Each row is a point. The last column is the point's height on a tilted bowl or saddle (a function of degree 2), plus a little noise. Along how many of its main directions does it bend up, bend down or stay straight?

Points, 16 rows:
[[-51  38 -18  26]
 [ 21  10 -51  34]
 [ 12  -1  56  -2]
 [  2  45  13  56]
 [ 26 -34 -51 -12]
 [-12 -31   3 -42]
 [-11   2  -7  -6]
 [-21  46 -24  44]
 [-75 -46 -14 -11]
 [ 28   3  -9  16]
 [  8 -59 -18 -56]
 [-51 -43  23 -38]
 [-29 -20 -14 -27]
 [-18   9  18  -3]
 [-27   1 -19  -8]
 [  8  25  65  37]]
Directions: 2 up, 0 down, 1 straight

Points, 18 rows:
[[  0 -31   3  25]
 [-44  33  -6  35]
 [-37  23  14  10]
 [  9 -84 -23  55]
 [ 11  24 -56  14]
 [ 44  14  10  29]
 [-12  35  19  -8]
 [-23 -17 -41  32]
 [-30 -22 -29  41]
 [ 84 -31  -9  88]
 [ -9  -4 -17  20]
 [ 34 -30 -54   4]
 [  8  42 -22  21]
 [ -4   9 -54  15]
 [  5 -22  35   5]
 [ -7 -36  46   9]
 [ 11   6   4   9]
 [-14  54   0   9]]
Directions: 2 up, 1 down, 0 straight

Points (16 x 4):
[[-17  20 -53 -42]
 [  0 -21  54  27]
 [-20  17  23  33]
 [-40  15 -23 -18]
 [-13 -19 -20  -7]
 [ 29  51 -68 -65]
 [ 21  21 -53 -28]
 [ 29  55  33  26]
 [-25  18  -4  16]
 [  4  -1  51  38]
 [ 28  52   0  22]
 [-40  -8  -3  -5]
 [ 11  15   5  40]
 [-30  67 -32 -38]
 [-22   3  -1  18]
 [ 30  50  -1  24]]
Directions: 0 up, 3 down, 0 straight

Points:
[[-27 -31 -30  39  29]
 [-12 -25   5  -6  19]
 [  8  13 -14  20  -4]
 [-12  63  14  -4  22]
 [-27 -34 -21  -9  34]
 [ -6   7  37  28  15]
 [  2  25  16   9   7]
 [-30 -45  -9 -34  43]
 [ 39  25 -59  23 -37]
 [  0  28 -80  -9   8]
 [ -1  10 -19 -35  20]
 [  6  24  31  15  12]
 [  5  25  19 -34  15]
 [ -9  -6   2 -65  33]
 [ 67 -15 -12 -35  35]
 [ 15   9   6  -5   7]
 [-18 -44  61  12  25]
 [-11 -56 -56 -41  87]
 [ -2  38  25  51  21]
 [-47  46  21 -37  24]
 [ 60 -57 -55 -10  53]
 [ 12  42   0   6   5]
 [-13 -15  25  77  45]
 [-38  -2   2  -8  11]]
Directions: 3 up, 1 down, 0 straight

Points (23 x 5):
[[  2   2   2   6 -18]
 [-46   9  75 -20   3]
 [-17   6 -29  33 -21]
 [-23   4  -4 -28 -38]
 [ -3  62  -4  15  23]
 [-33  72 -21  17  32]
 [-19  48  23 -40  12]
 [ 16  38  22  69  33]
 [ 27   9  15  29  11]
 [ 17  38  13 -19   6]
 [-41  -1  26   0 -38]
 [-15 -12 -50 -26 -12]
 [-22 -41  11 -35 -63]
 [ 53  15  -7 -30  33]
 [ -2 -10  19 -43 -40]
 [-35  11 -48  12 -24]
 [ -3  31  29   2  -4]
 [-31  -5  21   8 -37]
 [ -1   1  37  47  14]
 [ 39   5  34   5   9]
 [ 53   8 -34  55  68]
 [-24  24 -45  84  -4]
 [-67   6 -30  22 -51]]
Directions: 2 up, 0 down, 2 straight

Points:
[[  46   17  -18   10  -12   55  -34]
 [ -19   47   12  -15   26  -15   -9]
 [ -39   30  -25   41   -5  -23  -40]
 [  32    0 -106  -22  -11    7   27]
 [ -17  -74  -31   15   49   14  -31]
 [  25  -41  -12  -46  -11    8  -24]
 [ -13   -4   40  -40   34    7    2]
 [   8  -12   20  -11   24   -8   -5]
 [  31  -60  -13  -18   53   10    1]
 [ -24  -35   65   20   33  -41   -1]
 [ -58   -7   -1   17  -50    5  -50]
 [  -5   33    2    9  -49   18  -15]
 [ -32    7   18  -64   -2   39  -18]
 [  16   54   21  -15  -14    0  -15]
 [  -4  -19   36   61  -15  -24  -16]
 [  14   -7  -10   -2   55  -42    0]
 [  -4  -64    7  -18  -26  -23  -54]
 [   1  -18  -68   13    4   -5  -12]
 [  39   32   21  -36  -19   19  -34]
 [  -1   36   12   -8  -27  -36  -26]
 [ -41  -36   -3   -6   10  -27  -50]
 [   0   39   37   58  -31 -111  -75]
 [  21   -8   19    2  -28   37  -25]
 [  22  -60   37  -22    7   -9  -40]
 [  -2   24   -5   44   54   37   31]
 [ -33   -2  -33   19   20   40  -41]
 [ -48   16   -1   10  -30   16  -28]
 [   6   48   19  -12   51  -37   -6]
 [  -7   -1   -6   26    3  -10  -11]
 [ -13   27  -46   -3   17  -26  -36]
 [  14   15  -52   52  -43   26  -29]
 [ -49  -12    5  -43   32    7  -21]
 [ -15   -5   23  -28   -8   22  -14]
 [ -14   70  -25   20  -18  -39  -43]
 [ -27    3   44  -47    7   27    4]
 [   1   21  -25   25   -9    9  -16]
 [  28  -17   -9   17   24   42   -7]
 [ -37   11  -26  -24   31   82  -65]
 [  19   52   -3   32   -1  -35   -3]
 [  -4   35   -6   36   83   27   55]]
Directions: 2 up, 3 down, 1 straight

Points, 43 rows:
[[ -17  -26   28   32   13   -5   14]
 [ -33   -8   -9   62   23    6   24]
 [  17   44   25   36   52    9    1]
 [  59   -5   -6   17  -37   35   19]
 [  -1    8   16    2  -26   22    6]
 [  59  -19    1   18   -9    6   34]
 [ -58   10  -46  -11    1   59   11]
 [ -11  -21  -32  -29   -6   -8   16]
 [  15   33  -10   30   22  -15    6]
 [  17  -27   36  -35    5   33   18]
 [   3   -8  -27   29   49   -6   10]
 [ -31  -18   79   48   -9  -23   55]
 [  17   28  -14  -22   28   37  -22]
 [ -54   -5   26  -52   15   12   15]
 [   1  -18   20  -13   17    0   -2]
 [ -28   27   18    8   35  -31   -3]
 [ -51  -22  -25  -12    2   37   18]
 [  51   36  -26  -78  -69   64  -28]
 [  14  -13   -6   -2   10   34   -3]
 [ -46   24    0   35  -33   55   25]
 [  19   33  -52  -25  -11   49  -32]
 [ -16  -35  -17   24   11   76   23]
 [-117   31  -29   40   -1   -2   89]
 [ -15  -14   47    7  -63   25   66]
 [ -67   -9   31   32  -13   -9   37]
 [ -12   36   52   14   20    1   11]
 [ -37   -8   36    8  -24  -54   17]
 [  -9   43  -23   52   17  -58   48]
 [  -8  -15    9  -44   14  -19   -1]
 [ -13   31   18  -31  -35  -17   20]
 [  29   43   14  -16  -50    1   17]
 [  -9  -20    8  -69    6   -2   13]
 [  44  -10   26   38    1   -4   32]
 [ -27    5   29   36   17   21   15]
 [ -41   53   22    6   -8   -3   27]
 [   0  -47  -42   20   42    2   36]
 [  19   32  -20   15  -41   11   11]
 [  48   -1   34  -65    9    9   16]
 [ -31   -5    6  -54  -30   27   16]
 [  20   -8   17   -1    2  -33    7]
 [  64  -62  -50  -31    7  -31  103]
 [   5   -5  -40  -61   31    5   26]
 [ -27    7  -28   26    1   15    7]]
Directions: 5 up, 1 down, 0 straight

Points:
[[ -21  -24  -64  -18  -19  -47   50]
 [  40    3   43   30  -35   40   41]
 [ -10  -29  -24  -17   30   -4   36]
 [   5   28   -2   -1    1   19   -7]
 [ -17    9   33    0    9    9   -9]
 [ -10   31   10    4   12   -6    8]
 [  -4  -29  -13  -10   -4    7   -2]
 [ -15   14   14   51  -24   70  -31]
 [  16   -1   13   39  -15  -25   19]
 [  -1   -9  -13   16   39  -61   41]
 [ -28   -1   -5    7  -28   62  -20]
 [ -45    6  -50  -29   -1  -21   44]
 [ -36  -18  -33    2   24  -20   34]
 [   0   19  -20  -23   24   42   24]
 [  10    1  -16   -1   14   54   -9]
 [   1  -22   13  -43   45    3   75]
 [  38   14  -16   51  -42   -7   43]
 [   7  -45    2   56    1   39  -25]
 [   8  -13   57    5   13  -32    6]
 [ -14   15   -6   26  -21  -14    6]
 [  32   23  -13   32  -18   33  -24]
 [  16   19    9   38  -16    6    4]
 [ -24   20  -13   -6  -28  -40   -5]
 [ -39   -8  -55  -26  -40   42   10]
 [   9   56  -22  -22  -10  -35   28]
 [   0 -121    6    4   27   -4  -31]
 [  -2   22  -33   11  -32  -12    8]
 [  -3   31    1    8   -7   45  -29]
 [   6  -42    6  -37   -3   51   48]
 [  52   45   16    2  -41   22    5]
 [  32  -33  -74   19  -30   -7   56]
 [ -30  -15    5   16  -12   31  -22]
 [ -23  -62    4   30   -2   23  -22]
 [  26   27  -45   15    9    0   19]
 [   7   23   14    3  -19   38  -14]
 [ -47   14  -32  -37  -11  -16    0]
 [ -25  -47   21   -2   10  -10  -43]
 [ -12  -20   -4   -2   29   33    2]
 [ -13   16  -17    4   36    8   20]
 [ -21   -7   72  -29    2  -50  -23]
 [ -19   -1   -2  -39   19   43   39]
 [  37  -13  -27   -4   74   25   67]
 [  53  -37  -11  -23   27   20   53]
 [ -36   11  -18   16  -38  -37   12]
 [  36   48    1    4    3   60  -37]]
Directions: 3 up, 2 down, 1 straight

Points:
[[ -24  -23  -22   -8  -62  -18  -25   32   16]
 [ -26   28  -54   11   41  -64    5   13  -24]
 [   6   13  -17  -32   -5   40   -6  -39  -36]
 [ -30   -8  -37   23  -15   56   85   15   -4]
 [  67  -13   10  -29  -10  -21   12  -70  -75]
 [ -22    2  -47    7  -13  109    3   35  -26]
 [ -64   12  -27   -3  -30    0  -11    2   24]
 [  28    8   25   10    3  -14   22   -7   -6]
 [ -35  -14  -18   51  -29  -25  -10   27   11]
 [ -21  -22   35   28   48   14  -81    3    3]
 [  20   22  -38   17   -2   24   -6   31  -20]
 [  -4  -52  -10   37   17  -15  -17  -34   -3]
 [ -19   -5  -12   31    5  -22    4   10   13]
 [  -6    9   28    0    2   -9  -15   -8   19]
 [   3  -26    3   93   20    7   32   -1  -26]
 [ -16  -32  -13   10  -33   37   46   52    6]
 [  -7    3   43  -31   15   -8    9   -4    9]
 [  -4   15   11  -26  -22  -80   46  -36  -34]
 [  41    0  -15  -10  -20    4   37  -21  -29]
 [   3   -6    8  -41   -1   49   26   23  -12]
 [  13    5   22    5  -32  -48   11   22    9]
 [   2    8   30   -1 -115  -21  -16  -53  -23]
 [   8   24  -16   -2   12   51  -55   24  -33]
 [  36  -33  -16  -10   20   24   18  -60  -55]
 [  54  -13   10  -28   14    7   13  -30  -43]
 [ -18   22  -21  -17    7    9  -15   27    2]
 [  27  -29  -41   21  -33   32   17  -32  -23]
 [  63  -67   14  -36   -3   10   -2   34    5]
 [ -12   10   66   -6    6  -10   58  -31    1]
 [  29    9   -4   10  -32  -59   62  -55  -59]
 [  -1   22   26   38   22   30   19   -4    3]
 [  16  -24  -56  -44   11   49  -24  -66 -100]
 [  34   -4   10   34   38  -47  -51  -17  -34]
 [ -11   -8   12   28   16   55  -15   22    4]
 [   5  -18   -6   12  -17    9   -8    8   14]
 [  -3  -37   20  -19  -42   30  -11   33   26]
 [  27   21  -56   10   22    0  -39  -24  -72]
 [ -85   24  -21  -14   -2  -13  -27  -11   34]
 [ -14  -18  -34   26  -30   13  -14   63    1]
 [ -32   39   47    1   31   -7   51   22   22]
 [ -22  -25   -8   -8  -15   44   20   14   13]
 [   0   61   13    6   29  -44   -2    4   -7]
 [ -13   -5  -39    7  -63    8   36   -5    3]
 [  25   58  -44   10  -20  -26  -37   44  -51]
 [ -26  -13    9   19   -6   29   37   21   18]
 [ -34   14  -15  -48   25  -46  -23   49  -26]
 [  43   49  -18   11    1   38    6  -45  -76]
 [ -28   27   -4   19   -5   29   40  -11   18]
 [ -63   42  -26   -2   92   22  -49  -14   11]
 [ -30   21    0  -30   17    0   15  -58   -7]
 [ -32   10  -52  -35   12  -30  -13   -2  -23]
 [  10   -8  -18   10  -33    8   -1   -3    5]
 [  35    5    4    1 -120   17  -30   13   -5]
 [ -64   26  -20   54  -13   32    0  -46    7]
 [ -43  -20  -26  -29   32  -41    2   25  -14]
 [  25   29    5   33  -20   26  -46   -7  -30]
 [  56   13  -38  -10   35   11  -43   -2  -79]
 [ -45  -42   76    4   22  -73  -21    9   34]
 [ -11  -44   -7   32  -22   -2  -40   21   20]
 [  -5    5    0  -76  -32   67   79   23  -50]
 [ -41   19   16   15   -6   34  -60   40    9]
 [ -47   35  -55    4   51    3   20  -33    6]
 [ -30  -32   10   14    3    5  -40   32   20]
 [ -32   -2  -32   20  -39  -36    6  -53  -16]
 [  40   -6   46  -18   37    5   42  -18  -38]
 [  46  -35  -11  -40   -1    6    6   38  -19]
 [ -21    1  -10   -2  -17  -20   13  -20   11]
 [ -42  -71  -41   36   16    4    7   15   -7]]
Directions: 1 up, 6 down, 1 straight

Points (74 x 9):
[[ -19  -29  -31  -19  -33    0  -23  -15   -8]
 [  60  -26   63   30    7   38  -16  -25  -62]
 [   6   54   46   -8   -6   -3   -2   16   -7]
 [ -20  -53   68    4  -69   -3    8  -23  -33]
 [ -12   -1   18    6   52  -16   31  -35  -30]
 [ -11    4   17   22   -1  -40  -31   37  -10]
 [ -11    9  -12   13   36  -14  -26   46   -6]
 [ -20    3  -48    8  -19   39  -23  -41   -8]
 [ -23    6   27   21   21   -3   30  -41  -38]
 [   8  -12   21   34  -46   25   -2  -24    4]
 [  65  -35  -28   38   -5   38  -59  -18  -30]
 [  29  -28  -38   55  -57   19  -18    9   48]
 [  -2   -2  -50   24    9    2   36   28    0]
 [ -17   41  -44  -29   36   38  -15   20    4]
 [ -26   50  -27  -17  -47   -9   19   27  -13]
 [ -36   12    1  -57   17   27   44  -47    2]
 [ -45    4  -46   57  -71    5   37  -24  -36]
 [  16   43   71   43   24  -29   21  -28  -66]
 [  23    6    7   34   17   36  -24  -11  -11]
 [  36   19   31  -13  -27   56   14   81   -3]
 [  19  -19    7  -39   14   45   22  -29  -20]
 [ -34  -15   10   50   21  -23  -52   46  -17]
 [ -22   18   21   25   -1   -8  -17  -10   -5]
 [ -33   35  -19  -71   33  -23   14   -1    8]
 [  30  -35    2   22   37   45  -12   16  -23]
 [  30   52   -2   38    4  -44  -29   27   -3]
 [ -56    0   42   10   28   12  -15    8    2]
 [ -13    2  -35    2   -5  -12   31  -17  -16]
 [ -25  -17    3   40   -7  -15    6    3   -8]
 [ -47  -26  -27   15    3  -39   45    0  -48]
 [ -44  -14    3  -10   10   32    0   95   -2]
 [ -20   14  -40   -3  -16   12  -35    2    9]
 [   0  -34  -40   44   59  -50   43   32  -10]
 [  26   28   48    6   23  -38    9  -43  -33]
 [ -33  -17   27   25   11   -1   71   46  -65]
 [  42    1  -22   -6   -4  -53  -10  -97  -51]
 [  53    9   18   33  -46  -46   28  -10  -20]
 [  -8  -50  -62  -10   30   28  -35   66  -10]
 [  -2   24    8  -53   -3   -3    1  -51    5]
 [  30  -36   -7    6  -23  -11   -8  -50  -36]
 [ -21  -39    5   29   35   41    1   -7  -22]
 [  13  -10  -40   -2  -53  -42    2  -41  -34]
 [ -17  -28   21    0   19    8  -39    3    1]
 [  16  -34  -28  -34  -53   14   -9   19   -9]
 [  31  -21  -22  -18  -11   46   12   18   -8]
 [ -88    3    1  -10   -5    4   15    3  -18]
 [ -49  -46   39  -42  -75    0   17  -10  -44]
 [  20  -18  -25   51   44    0  -48   -8  -32]
 [ -33    0   10  -56  -38    3  -10   40  -11]
 [ -14  -27   24  -46  -28   -2  -44    2   -5]
 [ -33   55   -3   42  -23   11  -35  -28   -7]
 [ -45  -15   -5    7   50   27  -21    1   -7]
 [  14   -1   -8   -2   17  -17   14   25    3]
 [ -15  -17   21  -31   -7  -23   37   11  -31]
 [ -15   -8    1  -38  -25   18   14    4   -3]
 [  -7   33  -28    6   -1  -13   -7  -27   -8]
 [ -36   20  -33   -5  -55  -40  -13   51  -16]
 [ -38  -48  -15   13   49   18  -69   33  -26]
 [   6   17   -5   29  -14   51   31  -21  -26]
 [  49   -6  -32    7    9  -17   51  -33  -23]
 [  56   -5   22    9   48  -21  -23  -57  -48]
 [   5   39   -8   50  -47  -20   18 -114 -121]
 [  36    5  -29  -36   17   18  -39   29   -5]
 [  -1   60   28   23    6    2   -2  -86  -49]
 [ -28   -6    1  -11   60   -4   -8   -4   -8]
 [   1   35  -13   11  -23   20   62   66  -14]
 [  16    6   25  -20  -63   30  -17    0   13]
 [ -43  -26   66   -8  -22   12   43   20  -36]
 [ -53  -39  -13   36  -19  -15   53   47  -38]
 [ -35   25   50  -30  -23    2  -33  -21   20]
 [  26    9    6  -13   -2   -3  -56   15   -5]
 [  42    0  -28  -37   -6   14   -9   -9   -9]
 [   1    2   84  -65   27   18  -13    2    7]
 [   1  -33  -13  -25   30   42  -46   40    1]]
Directions: 2 up, 6 down, 0 straight

Points (63 x 9):
[[ -56   33    8    2  -10  -32  -42   25   -9]
 [ -70   16   18   -2   12  -22  -33    1  -31]
 [  36    4   -2  -57  -39  -11   23  -16   46]
 [  -8   -5   -9   44  -34   33  -20   15  -14]
 [ -20 -110  -74   39   57   19   -4   73   -5]
 [  23   21  -42   17   11  -43   19   34    8]
 [ -40  -83  -47   56  -15  -51  -46   -9  -19]
 [  12  -71  -48  -33  -37  -49  -29   31  -11]
 [  35  -40   18   26  -27    3    7  -11   -3]
 [   2  -15  -12  -18  -40   40   32   -1   16]
 [ -30  -47  -13   10  -55  -16    0  -62  -57]
 [   5   48   -5  -26  -43   10   77  -28   48]
 [  43   37  -15   48   -1  -13   43  -30  -25]
 [  -6   17   51   -4   15   52   -2  -13   13]
 [  -3    1   53  -28   31  -62   30   -5   24]
 [  24    5  -31  -11   60    2   -7   -5    4]
 [  12   34  -27   30  -36   -4  -21   13  -17]
 [   8  -52  -39  -12   16   10  -66   17   -2]
 [ -14   -5  -32  -23   -8   15  -18   -9   -4]
 [ -49   27   -5   27    7   29  -33  -12  -31]
 [   1  -20    1   21   -9   42   14  -19   -6]
 [  20   36   34   18  -16  -26   -2   80    9]
 [   9  -24   21   48  -22  -18    9  -26  -19]
 [ -27   37   30   34   47  -34  -10  -24  -61]
 [  -2   12   14   31   41  -46    7    1  -24]
 [ -38    0   60  -44  -25  -12   67    9   24]
 [ -55   28   14  -33    0  -30  -43  -42  -23]
 [  34   28  -25    6    4   41   -2  -18   19]
 [ -13  -11    1   29  -39  -14  -23   48  -12]
 [   1   50  -10   40  -44   75   -5   38   -3]
 [   1   22  -37    3  -29   -7    3  -26  -18]
 [  13    0  -34    3    9   47   71   58   40]
 [  43  -12   -9   22   37   -2   56  -11   -2]
 [   9   47  -19   42   70  -26  -39   10  -31]
 [ -20    3   30  -14  -31   27   30   37   10]
 [  30    7   -3    0  -18    8  -12   43   20]
 [  12   35   22  -14  -17   11  -23   12   31]
 [  27   27  -35    4    7   36   32   42   30]
 [   6   10   23   30   26  -10  -72   -2   -4]
 [  11   -1   -7    1  -40  -28  -35   19    1]
 [  26   -4   21  -26   25   -3    9  -28   11]
 [  43   -2   22  -56   15   14   14   42   75]
 [  -5   35    0   38   25   -9    1   15  -24]
 [   3   13   52  -12  -45   10  -23    8    9]
 [ -89   35   10   34  -39  -50    1   39  -77]
 [  -9  -13   18  -39   61   -3    2  -11    2]
 [   0  -76   33  -19   27   10  -29  -20  -61]
 [   5  -70   -8  -52    5  -41   -7   16    7]
 [  -1   25   40  -42   45   69  -15    6   65]
 [ -14   26  -27   24   29   17   -4    1  -21]
 [ -24  -23  -41  -20    0  -45   20   38   24]
 [  -9   47  -22   65   79  -40  -28  -13  -86]
 [  22    6  -35  -28   -4  -37   16   -8   20]
 [ -25   12  -35   25   -2   -3   47   42  -16]
 [  23   47  -27  -26   42   25  -30   46   67]
 [  41   -5  -31   -4   12   22  -33   10   14]
 [  -5   21  -16   10  -16   10  -16  -24  -12]
 [ -32   43   56    2   10    9   10  -29  -20]
 [  18   -4   14   59   30   43  -42   33  -12]
 [  26  -20  -16   26    8   42   37  -16    3]
 [ -27   40  -49  -27  -14  -21   -2   27    6]
 [  34   37  -34   -6   22  -54  -29   99   58]
 [  -1  -35  -46   -6  -27   21  -46    6  -19]]
Directions: 3 up, 4 down, 1 straight
